Each point is reached from the start by the listed moves, each made once or not at all, plus a little noise. Is the number of moves made odd or even? Then give how often each move was made.

Moves:
(1): 2.99	0.33	0.55	-0.56
(2): -0.23	2.15	-0.13	-0.18
(3): -0.63	0.17	3.51	-0.34
Start: -0.31	-0.98	1.00	-0.56
Points:
1.85	-0.45	5.14	-1.48 => even (1, 0, 1)
1.79	1.62	4.96	-1.52 => odd (1, 1, 1)
2.36	1.53	1.64	-1.15 => even (1, 1, 0)
-0.29	-1.13	0.96	-0.47 => even (0, 0, 0)

Moves:
(1): 5.27	-0.04	-0.27	0.54	0.57	0.02	0.52	-0.78	0.29	-0.17	-1.05	-0.02	-0.68	-0.55
(2): -0.43	4.84	-0.51	0.29	0.85	-0.14	-0.36	-0.03	0.00	0.33	-0.59	0.64	0.20	0.16
(3): 0.48	0.56	5.11	0.51	0.19	0.11	0.39	-0.14	-0.13	0.02	-0.38	0.00	0.17	-0.27
(4): -0.40	-0.59	-0.21	4.71	0.08	0.11	0.49	0.42	-0.20	0.66	0.79	-0.15	-0.18	0.09
(5): -0.19	-0.43	-0.29	0.13	3.26	0.30	-0.03	0.22	0.10	0.10	-0.37	-0.10	0.29	0.19
(6): 0.04	0.05	0.19	0.36	0.12	5.29	-0.18	-0.12	-0.90	0.31	0.82	0.58	0.18	-0.15
(7): -0.28	0.26	-0.30	-0.31	0.01	0.12	2.83	0.26	-0.05	-0.30	-0.29	-0.29	-0.28	-0.15
(8): 0.54	-0.02	0.41	-0.28	-0.41	0.11	0.11	4.17	0.83	-0.19	-0.30	0.54	-0.28	0.00
(9): -0.14	0.36	0.15	0.32	0.03	0.42	0.44	-0.25	3.44	-0.58	0.40	-0.13	0.06	-0.11
(10): 0.16	-0.13	0.36	-0.56	-0.27	-0.24	0.26	-0.10	0.28	3.38	-0.11	-0.09	-0.35	0.04
(11): 0.42	0.77	0.02	-0.54	0.31	-0.57	0.13	0.21	-0.27	0.13	3.09	-0.07	-0.15	0.55
Start: -1.91	-1.65	1.39	0.38	-0.55	1.40	0.34	-2.07	-0.03	-0.47	-1.37	-2.21	0.28	1.06
Points:
3.24	-1.36	0.98	4.63	0.28	1.23	4.98	-2.46	3.78	2.64	1.44	-3.04	-1.34	0.93 => even (1, 0, 0, 1, 0, 0, 1, 0, 1, 1, 1)
-1.61	-1.33	6.48	5.96	2.74	7.85	4.38	2.40	3.14	-0.71	-0.84	-1.76	0.32	0.66 => odd (0, 0, 1, 1, 1, 1, 1, 1, 1, 0, 0)
3.34	-1.76	1.18	-0.08	-0.19	1.39	4.06	-2.87	0.62	2.44	-2.87	-2.76	-1.05	0.45 => odd (1, 0, 0, 0, 0, 0, 1, 0, 0, 1, 0)
-1.18	-1.57	1.74	4.88	-0.41	6.56	1.01	2.72	-0.38	0.43	2.77	-1.26	0.00	1.56 => even (0, 0, 0, 1, 0, 1, 0, 1, 0, 0, 1)
3.44	-1.23	1.75	0.49	0.10	1.59	1.55	-3.22	3.78	2.06	-2.02	-2.44	-0.61	0.51 => odd (1, 0, 0, 0, 0, 0, 0, 0, 1, 1, 0)
-2.13	-2.06	1.79	4.84	-0.69	6.69	0.74	-1.98	-0.86	3.89	0.07	-1.72	-0.04	0.97 => odd (0, 0, 0, 1, 0, 1, 0, 0, 0, 1, 0)

Moves:
(1): 3.04	0.09	0.04	-0.10	0.20	-0.22	0.13	0.33	-0.11	-0.24	-0.05	0.33	0.04	0.05	-0.04	-0.22	0.25	-0.14	-0.14	0.10	0.36	-0.04	0.65	-0.03	-0.30
(2): -0.17	3.04	0.61	0.23	0.14	0.06	-0.46	-0.09	0.02	-0.27	-0.27	0.17	0.37	0.03	-0.16	-0.14	0.07	0.38	0.12	-0.08	0.30	0.10	-0.08	-0.02	0.15
(3): 0.11	-1.15	4.32	-0.03	0.02	0.04	-0.39	-0.31	0.19	-0.18	0.09	-0.11	-0.37	-0.04	0.43	0.49	-0.32	0.39	-0.30	0.67	0.30	0.29	-0.02	-0.01	0.01
(4): -0.03	-0.21	0.11	4.20	0.62	0.60	-0.26	0.66	0.41	-0.18	0.64	0.50	-0.58	-0.04	-0.68	0.51	0.11	0.07	-0.32	0.47	0.25	-0.71	0.38	-0.05	-0.17
(5): -0.37	-0.03	0.06	-0.69	3.39	-0.68	0.43	0.39	-0.16	-0.22	-0.01	0.58	0.23	-0.29	0.52	-0.42	-0.57	-0.26	-0.11	0.26	0.34	-0.25	-0.13	0.29	-0.14
(6): 0.02	-0.11	0.22	-0.51	0.73	3.09	0.20	0.30	0.02	0.09	-0.25	0.30	-0.34	-0.04	0.24	0.10	0.47	0.26	0.25	-0.40	0.12	-0.09	0.28	0.23	0.13
(7): -0.03	0.52	0.38	0.24	-0.55	-0.25	4.44	0.42	0.65	-0.02	0.41	-0.36	-0.88	0.01	0.19	0.37	-0.15	-0.59	0.52	0.35	-0.14	0.17	-0.20	-0.07	-0.23
(8): -0.73	0.14	0.24	-0.38	-0.64	-0.67	-0.27	4.29	-0.45	0.24	-0.89	-0.83	-0.10	-0.04	0.00	-0.01	0.53	0.63	-0.39	-0.37	0.45	-0.47	0.35	0.44	-0.34
(9): 0.34	0.03	-0.04	-0.44	0.41	0.22	-0.49	0.75	4.60	0.24	0.31	-0.14	0.22	-0.11	-0.85	-0.08	-0.06	0.22	-0.32	-0.61	0.29	0.53	0.03	0.18	-0.08
(10): 0.58	0.09	0.34	0.41	0.60	0.34	0.01	-0.20	-0.33	4.30	-0.09	-0.38	0.61	0.12	-0.05	0.47	0.14	-0.11	0.36	0.10	-0.16	0.14	0.00	0.27	0.18
(11): -0.11	0.48	0.09	-0.62	-0.23	0.20	-0.10	1.00	-0.18	0.08	4.93	0.19	0.33	0.29	-0.15	-0.45	0.50	0.20	0.53	0.80	0.73	-0.13	-0.32	-0.49	-0.35
(12): -0.29	-0.16	0.41	-0.02	-0.62	-0.04	0.22	0.58	0.16	-0.01	-0.12	3.38	0.22	-0.24	-0.42	0.13	-0.28	-0.42	0.27	-0.47	-0.26	0.24	0.01	0.23	0.38
(13): 0.00	-0.56	0.28	0.29	-0.10	0.22	0.67	-0.29	-0.17	-0.82	-0.10	-0.01	4.34	-0.01	-0.01	-0.24	-0.02	-0.24	0.47	-0.43	0.66	0.02	0.03	0.57	0.41
(14): -0.40	-0.12	0.34	0.25	0.43	-0.15	0.64	-0.52	-0.06	0.22	-0.27	0.26	0.19	5.37	-1.02	-0.50	0.21	0.68	-0.14	-0.57	-0.19	-0.36	0.42	-0.01	-0.46
(15): -0.08	-0.12	-0.24	0.37	-0.22	0.01	-0.10	-0.01	0.73	0.07	0.41	0.29	-0.19	0.53	3.00	0.05	0.43	-0.09	-0.10	-0.41	0.18	-0.12	0.03	-0.16	0.02
(16): 0.37	0.50	-0.61	-1.09	0.33	-0.35	-0.31	0.17	-0.29	-0.76	0.17	0.08	0.42	0.64	-0.03	4.65	-0.52	0.06	0.07	0.27	0.08	0.32	0.43	-0.23	0.63
(17): -0.39	-0.05	0.00	-0.27	0.76	-1.13	0.41	-0.44	0.03	0.00	-0.14	-0.03	0.06	-0.17	-0.36	0.68	5.05	-0.03	-0.49	-0.53	0.44	0.06	-0.56	-1.04	-0.05
(18): 0.25	-0.32	-0.70	0.00	0.09	-0.18	0.44	-0.81	-0.03	0.33	0.35	0.40	0.18	-0.62	0.30	-0.32	-0.08	5.50	0.43	-0.14	-0.23	0.62	0.52	0.31	0.51
(19): 0.16	-0.37	0.05	0.21	0.31	-0.56	-0.20	0.45	-0.02	-0.61	0.06	-0.37	-0.46	0.09	0.30	0.13	-0.02	-0.16	5.12	0.23	-1.31	-0.26	-1.07	-0.80	1.01
(20): 0.09	-0.04	-0.61	0.24	-0.54	0.77	0.24	0.34	0.30	0.12	-0.48	0.06	0.32	0.75	0.36	-0.09	0.42	0.40	-0.49	4.10	-0.34	0.05	-0.53	-0.51	-0.23
(21): -0.77	-0.48	0.25	-0.05	-0.34	0.00	0.16	-0.40	0.56	0.55	-0.43	0.29	-0.91	0.25	-0.43	-0.35	-0.68	0.12	1.60	0.53	5.17	0.39	0.09	-0.09	0.12
(22): 0.03	-0.27	-0.17	0.54	0.39	0.48	0.13	0.83	-0.09	-0.31	0.23	0.38	0.28	0.35	0.10	-0.12	0.01	-0.48	0.35	-0.27	0.14	4.76	0.93	0.35	0.00
(23): -0.56	-0.07	0.05	0.09	-0.32	0.13	-0.47	-0.45	0.28	0.20	-0.48	-0.10	0.30	-0.39	-0.04	-0.43	0.44	0.00	0.44	0.79	-0.20	-0.73	4.59	-0.22	0.35
(24): -0.14	-0.11	0.13	-0.36	0.09	-0.53	-0.20	-0.25	-0.37	-0.33	0.22	-0.28	-0.49	-0.16	-0.28	0.34	0.88	0.07	0.49	0.79	-0.03	-0.25	0.19	4.69	-0.16
Start: -1.28	-0.75	-0.68	0.57	0.36	2.21	-1.22	-1.09	0.88	0.43	0.90	-0.30	2.07	0.45	-0.68	-0.46	2.00	-0.49	-2.46	0.96	-1.30	-0.05	-1.23	-0.05	-1.53
Points:
0.16	-2.88	3.58	3.02	1.69	1.04	0.15	3.50	0.72	-0.59	5.71	1.22	5.76	6.44	-2.90	3.53	6.83	6.19	-0.68	1.65	6.92	4.58	1.58	-0.40	-1.27 => even (1, 0, 1, 1, 0, 0, 0, 1, 0, 0, 1, 0, 1, 1, 0, 1, 1, 1, 0, 0, 1, 1, 0, 0)
0.20	1.57	0.61	-1.64	4.60	3.28	-0.68	4.02	-0.36	-1.60	-0.62	0.67	5.96	1.43	-0.91	3.13	2.25	-0.10	0.07	1.31	6.16	4.24	1.41	6.00	-0.94 => even (1, 1, 0, 0, 1, 1, 0, 1, 0, 0, 0, 0, 1, 0, 0, 1, 0, 0, 0, 0, 1, 1, 0, 1)
0.95	2.01	-0.10	-0.79	0.52	2.10	-1.00	-0.93	5.30	-0.70	5.15	3.96	8.55	5.52	-3.21	2.07	2.31	6.01	-0.78	0.66	0.04	0.50	5.19	0.02	-0.54 => even (1, 1, 0, 0, 0, 0, 0, 0, 1, 0, 1, 1, 1, 1, 0, 1, 0, 1, 0, 0, 0, 0, 1, 0)
-3.88	-2.01	-0.68	3.17	1.51	4.19	-0.21	2.03	2.07	-0.31	-0.89	0.11	4.93	6.76	-0.26	4.20	9.07	1.30	-1.20	5.14	4.78	-2.17	4.36	3.68	-1.24 => even (0, 0, 0, 1, 0, 1, 0, 1, 0, 0, 0, 0, 1, 1, 1, 1, 1, 0, 0, 1, 1, 0, 1, 1)
0.31	-2.08	3.66	0.50	2.54	1.28	2.81	5.42	2.34	3.57	-0.13	3.09	1.47	2.40	3.33	4.43	1.69	-1.02	4.80	6.98	3.27	4.14	3.80	-0.60	-0.24 => even (1, 0, 1, 0, 1, 0, 1, 1, 0, 1, 0, 1, 0, 0, 1, 1, 0, 0, 1, 1, 1, 1, 1, 0)
1.84	-2.48	-0.59	5.62	1.17	3.60	-0.02	2.50	6.28	-0.86	6.90	5.19	6.83	6.60	0.10	-1.54	2.83	4.81	3.11	3.40	-0.69	4.64	-0.44	-0.32	-0.84 => even (1, 0, 0, 1, 0, 0, 0, 0, 1, 0, 1, 1, 1, 1, 1, 0, 0, 1, 1, 1, 0, 1, 0, 0)
-2.09	-2.28	2.97	2.78	4.18	0.90	-0.74	3.31	1.30	-0.66	5.95	1.17	6.56	6.18	1.91	3.31	2.58	6.56	-2.31	1.32	1.14	-0.87	0.54	0.09	-1.32 => even (0, 0, 1, 1, 1, 0, 0, 1, 0, 0, 1, 0, 1, 1, 1, 1, 0, 1, 0, 0, 0, 0, 0, 0)
-3.23	-1.40	-1.33	2.92	4.27	0.56	-1.18	4.34	1.38	-0.15	0.68	0.74	1.15	2.22	1.48	4.78	7.68	-0.03	-1.56	5.60	5.64	3.54	0.17	3.46	-1.88 => even (0, 0, 0, 1, 1, 0, 0, 1, 0, 0, 0, 0, 0, 0, 1, 1, 1, 0, 0, 1, 1, 1, 0, 1)

Moves:
(1): 0.83	0.92	0.38	-0.43	-1.28	-0.55	-1.38	-0.12	-0.13	-0.11	-0.53	0.60	-1.19	0.93	0.44	0.69	1.57	-0.38	-0.18	0.02	0.10	0.85	0.56	0.70	0.30
(2): 0.66	0.38	-0.30	-0.34	0.79	0.70	-0.11	0.21	-0.17	0.15	-0.32	-0.41	0.12	-1.29	0.28	-0.11	0.22	-0.40	0.17	-0.68	-0.17	0.66	-0.27	-0.84	0.07
(3): 0.08	-0.52	0.34	0.12	-0.55	1.03	-0.34	-0.83	0.76	1.02	-0.49	-0.31	-0.41	-0.23	-1.53	1.29	-0.03	1.43	-0.21	0.17	-0.16	1.45	0.10	0.67	1.49
(4): -0.99	-0.77	-0.21	0.42	0.54	0.41	1.12	0.10	-1.07	-0.02	0.77	0.34	0.18	-0.09	-0.60	-0.05	0.96	0.28	0.57	0.10	0.11	0.81	1.13	0.46	0.74
(5): -0.23	0.74	-0.14	0.18	1.64	-1.13	-1.48	0.88	0.90	-0.54	-1.06	0.18	-0.76	0.70	-0.46	-0.03	-1.10	-0.07	-0.22	0.20	-0.35	-0.59	-1.31	0.17	0.94
(6): 0.91	-0.37	0.31	-0.81	0.55	0.10	0.33	-0.36	0.35	-0.66	-0.69	-0.14	0.71	0.13	-0.04	-0.22	0.30	0.99	0.46	0.00	-0.89	-0.87	-0.24	0.52	0.31
(7): -0.59	0.63	-1.00	0.13	0.42	1.00	0.24	-1.08	0.24	1.54	1.45	-1.63	0.94	-0.14	1.16	0.57	0.07	0.43	-0.58	-0.90	-2.02	-0.32	-0.09	0.53	0.71
(8): -1.11	0.86	-0.01	-1.17	0.31	-0.42	-0.07	-0.30	-1.02	0.67	0.24	0.88	1.06	0.55	-0.34	-0.07	0.77	-0.04	-0.91	0.16	0.40	-0.80	-1.11	-0.33	-1.19
(9): -1.05	-0.84	-2.10	0.78	-0.24	1.15	-1.03	-0.65	0.01	0.57	-0.20	0.12	0.68	0.28	-0.88	-0.02	-0.48	-1.88	0.25	0.55	-0.02	-0.32	0.47	-1.04	0.48
(10): 1.34	-1.22	0.44	-0.06	1.01	-0.07	-0.08	-1.09	-1.01	0.41	0.71	0.72	0.41	1.40	1.36	-1.49	0.03	0.29	-0.51	-0.77	0.16	-0.66	-1.49	-0.03	1.05
(11): -0.41	1.25	-0.14	-0.46	0.05	0.01	0.78	-0.25	0.85	-0.17	1.28	-0.12	0.12	-0.96	0.47	0.27	-0.76	0.11	0.26	-0.47	-1.20	-0.47	-1.06	-0.56	-0.04
(12): -0.71	-0.67	0.49	-0.12	-0.61	-1.60	-0.24	-1.16	1.67	2.21	0.22	0.36	-0.26	0.78	-1.89	-0.74	-1.12	-1.50	1.00	-0.68	-0.37	0.48	0.66	0.45	1.12
(13): 0.49	1.14	-0.55	-0.08	-1.26	-0.52	0.33	0.19	0.29	-0.62	-0.81	-1.15	-0.80	0.34	0.75	-0.41	0.25	0.77	-1.45	-1.04	0.06	0.92	-0.18	-0.63	-0.75
(14): -0.31	-0.34	0.01	0.11	-0.53	0.29	0.62	0.27	-1.18	-0.38	-0.20	0.21	0.57	2.03	0.38	-0.44	-0.33	-1.22	0.22	0.74	0.55	0.17	0.65	0.38	0.16
(15): 0.76	-0.26	1.46	0.90	-0.53	0.52	0.79	1.05	-0.11	0.42	-0.63	-0.03	-0.98	-0.37	-0.50	-0.50	-0.47	0.86	-0.60	-0.49	-0.44	-0.17	-1.44	-0.14	0.85
(16): -0.19	0.09	1.63	1.13	0.56	1.44	0.92	-0.15	-0.40	0.03	-0.80	1.29	0.13	-1.12	0.14	0.36	0.45	0.63	0.54	0.22	0.54	-0.37	-1.19	-0.02	-0.53
(17): -0.04	-0.31	-0.53	-0.63	0.15	0.61	-0.12	-0.36	0.79	1.24	0.69	0.03	0.09	0.07	0.37	0.47	0.34	-0.02	0.89	-0.26	-0.03	-0.60	-0.41	-0.51	0.31
(18): -0.16	0.56	0.46	-0.58	-0.27	-1.43	-0.15	-0.62	-1.36	1.25	0.49	-0.43	-0.34	0.79	-0.52	-0.01	-0.27	0.71	-0.15	-2.34	-0.27	0.49	-0.67	-0.17	0.61
(19): -0.29	0.54	-0.11	-0.04	-0.32	0.25	-0.67	-0.09	1.35	-0.80	0.26	-0.73	0.58	0.09	-0.18	0.00	0.54	-0.69	0.51	0.33	-0.18	-0.45	0.12	-0.24	-0.79
(20): -0.35	0.86	1.05	-0.83	0.48	0.06	0.08	-1.12	-1.27	0.86	0.75	0.58	-1.08	0.61	0.73	-0.94	-0.19	-0.02	0.90	0.25	-0.15	-0.58	-0.72	-0.08	0.23
(21): 1.18	0.44	-1.15	0.74	1.81	0.90	-0.23	-0.62	1.45	0.12	0.41	-0.37	-1.28	0.54	-0.20	-0.51	-1.23	-0.68	-0.47	-0.31	1.36	-0.81	0.27	0.05	1.22
(22): 1.14	-0.11	-0.75	1.75	0.51	0.98	-0.70	1.39	-0.20	1.89	0.95	0.97	0.61	-0.45	0.70	-0.48	0.20	1.18	0.65	-0.84	-0.14	0.66	-0.31	-1.00	-0.06
(23): 0.14	-0.14	-0.96	0.03	0.14	0.35	0.32	-0.07	0.57	-1.21	-0.07	-0.85	0.58	0.52	1.23	-0.51	0.21	1.69	-0.83	0.16	1.30	-0.97	1.13	0.61	1.73
(24): -1.42	-1.07	0.13	-1.35	-0.15	1.02	-0.34	-0.32	-1.02	-0.09	0.85	0.26	0.20	0.07	0.45	0.29	-0.17	0.35	0.41	-1.07	-2.47	0.67	1.29	1.52	0.72
Start: -0.50	0.86	-1.15	0.48	0.32	0.65	-0.07	0.81	0.79	-0.60	-0.41	1.32	-0.28	0.25	-0.41	1.44	-0.01	-1.44	-0.25	-0.88	0.29	0.98	0.41	0.32	0.26
Points:
-0.28	0.79	-1.78	2.00	-2.84	5.39	-2.55	0.26	1.39	2.94	-0.78	1.08	-1.11	1.17	-0.16	2.73	2.07	3.34	-0.41	-5.37	-1.49	3.39	-0.29	0.02	4.49 => even (1, 0, 1, 0, 0, 0, 0, 0, 1, 0, 0, 0, 1, 0, 1, 1, 1, 1, 1, 0, 0, 1, 1, 1)
1.44	2.83	-0.25	2.34	-1.39	4.22	2.81	0.05	-0.53	2.30	0.05	0.02	0.02	1.51	1.66	1.83	2.37	5.90	-1.61	-5.53	-2.21	3.42	-1.29	1.64	5.86 => odd (1, 0, 1, 1, 0, 1, 1, 0, 0, 0, 1, 0, 1, 1, 1, 1, 0, 1, 0, 0, 0, 1, 1, 0)
0.20	0.78	-3.74	1.36	2.73	4.78	-1.49	-2.99	4.35	4.14	2.24	-0.76	-0.32	5.71	1.20	-2.31	-4.24	0.65	-0.51	-4.77	-4.73	-1.08	-1.74	1.56	9.49 => odd (0, 0, 1, 0, 1, 1, 1, 0, 1, 1, 1, 1, 1, 1, 1, 0, 0, 0, 1, 1, 1, 1, 1, 1)
3.56	2.01	1.17	2.81	4.34	0.39	-0.60	-0.86	1.62	3.47	-0.89	2.62	-3.48	4.30	1.06	-3.84	-2.84	3.20	-0.90	-6.69	1.13	-1.58	-5.20	0.24	6.86 => even (0, 0, 0, 0, 1, 1, 0, 0, 0, 1, 0, 1, 1, 0, 1, 1, 0, 1, 0, 1, 1, 1, 1, 0)
-1.39	5.23	-0.50	1.73	1.11	2.13	-0.32	1.84	-4.04	3.54	-0.40	4.34	-1.60	2.07	0.40	-0.27	0.85	-1.19	-0.23	-4.90	-0.44	2.33	-5.18	-2.95	2.04 => even (1, 1, 0, 1, 1, 0, 0, 1, 1, 0, 1, 0, 1, 1, 1, 1, 0, 1, 0, 1, 0, 1, 0, 0)
1.05	0.54	-1.52	2.16	0.09	1.38	-0.29	0.02	-0.36	2.46	1.60	0.60	0.13	1.98	-0.51	0.14	1.62	2.19	-0.69	-5.07	-0.16	4.17	-0.76	-0.61	2.61 => odd (0, 0, 1, 1, 0, 0, 0, 0, 0, 1, 0, 0, 1, 0, 0, 0, 0, 1, 1, 0, 0, 1, 0, 0)
-2.27	4.19	-2.19	-3.73	1.17	0.35	-3.14	-3.93	1.00	3.85	-0.47	1.62	-3.07	5.70	-2.59	0.44	-2.79	-3.25	-0.26	-5.33	-3.17	2.50	-1.17	0.91	6.09 => odd (1, 1, 1, 0, 1, 1, 0, 1, 1, 0, 1, 1, 1, 1, 0, 0, 0, 1, 0, 1, 1, 0, 0, 1)
-1.02	1.55	-0.47	2.94	2.08	2.38	-1.50	0.62	0.58	3.65	0.42	5.58	1.09	3.03	-1.42	-1.12	0.54	-4.22	1.68	-2.47	-0.82	0.73	-4.16	-1.65	3.27 => even (1, 1, 0, 1, 1, 0, 0, 1, 1, 1, 1, 1, 0, 1, 1, 1, 0, 0, 1, 0, 0, 1, 0, 0)
2.20	0.58	-2.02	2.03	4.03	1.83	-2.33	-1.33	0.92	3.95	0.64	3.07	-2.70	5.69	0.16	-1.98	-0.79	-1.09	0.91	-2.46	2.47	2.52	0.75	1.86	9.31 => even (1, 1, 1, 1, 1, 0, 0, 0, 0, 1, 0, 1, 0, 1, 0, 0, 0, 0, 0, 1, 1, 1, 1, 0)
-0.61	1.21	-4.12	1.06	2.39	4.19	-2.02	-2.02	3.87	5.14	1.95	0.56	1.12	5.07	-1.10	-1.09	-3.36	-1.29	-1.30	-5.21	-5.38	-0.18	-3.34	0.38	6.33 => even (0, 0, 1, 0, 1, 1, 1, 1, 1, 1, 1, 1, 1, 1, 1, 0, 0, 0, 1, 0, 1, 1, 0, 1)
-0.43	1.18	-2.68	1.21	1.12	4.35	-3.53	-0.44	-0.30	0.78	-0.17	3.46	-0.23	5.62	4.79	-1.11	1.40	-0.75	0.91	-2.42	-0.08	-0.39	-1.12	-0.07	4.04 => odd (1, 0, 0, 0, 1, 0, 0, 0, 1, 1, 0, 0, 1, 1, 0, 1, 1, 0, 1, 1, 0, 1, 1, 1)
-1.80	1.10	-2.43	-1.19	-1.70	1.78	-1.83	-2.14	1.32	2.76	-0.77	1.14	-0.91	1.69	-0.05	1.29	0.97	-1.42	0.48	-6.06	-1.25	3.05	1.53	0.06	4.17 => even (1, 1, 0, 0, 0, 0, 0, 0, 1, 0, 0, 1, 1, 0, 0, 1, 1, 1, 0, 0, 0, 0, 1, 1)
